Each row is a point. Any point is a mix of the corners, with weights that add up to 1. It lies inside the corners' shape when no weight is negative. Is each point inside? If not, which corners have a negative weight?
In the rows, 128 means zero.

Corners:
(1): [148 157  64]
(2): [215 137 165]
(3): [ 29 125 178]
(4): [ 92  85 101]
Points:
[170 152 117] => outside (4)
[146 120 178] => outside (1)
[154 141  73] => outside (3)
[ 79 128 168] => inside
[ 80 117  97] => outside (2)
[ 93  76 139] => outside (1)

Corners:
(1): [123  64 102 223 137 107 130 188]
(2): [187 215  50  64  81 158 159 115]
(3): [ 93 121 195 225 179  93 127 149]
(4): [115 154 156 133 130 122 105 222]
(5): [119 135 143 246 147 166 161 162]
(6): [ 12  85 150 130  91  76 156 144]
(7): [126  73 116 141  51 146 139 117]
(8): [158 171  71   8 107 231 127  92]
(9): [ 47 188 149 144 128 112  88 145]
Points:
[ 96 190 151 142 160 139 131 153] => outside (1, 7)
[ 73 112 146 164 131 107 156 154] => outside (7, 9)
[113 114 118 165 124 125 125 169] => inside
[115 126 138 168 131 127 125 180] => inside
[ 93  70 101 129  68 127 167 120] => outside (3, 4, 9)
[116 108 127 151  90 140 133 142] => inside

Corners:
(1): [ 95  54  47  84 131  78  93 183 202 162 157 160]
(2): [ 97 194 138 138 152 150 108 149 128 140 119 124]
(3): [146 192  47 170 106  49 105 198 131  44 156 190]
(4): [100  59  79 133 125 105 108 191 116 123 108  92]
(5): [200 137 116 176  94 112  92 181 110 168 134 124]
(6): [166  43  63 167 125 164  93 180 204 141 114 169]
(7): [104 126  95  79  60 172 149 112 211 126 112  87]
(8): [176 144 178 135 125  68 117 114 193 101 140 138]
(9): [ 98  67 154 137  46  76 134 164 102  60 194 167]
(10): [101  91 191 135 152 124 249  76 107 114 132 131]
(11): [119 152 195  68 172  90 233 115  95 102 201  78]
(12): [ 81 111  70 137 116 108 115  86 127  75 175 153]
(13): [155  63 148  69  68  56 130 114 114  33 138 199]
Points:
[135 115 130 128 112 101 143 135 149 100 152 157] => outside (4)
[114 120 112 108  97 138 143 129 170 119 126 114] => inside
[133 109 106 134 115  96 141 169 164 120 144 118] => outside (2, 12, 13)
[107  69  54 122  73  97  84 165 181  90 146 165] => outside (2, 5, 10, 11)
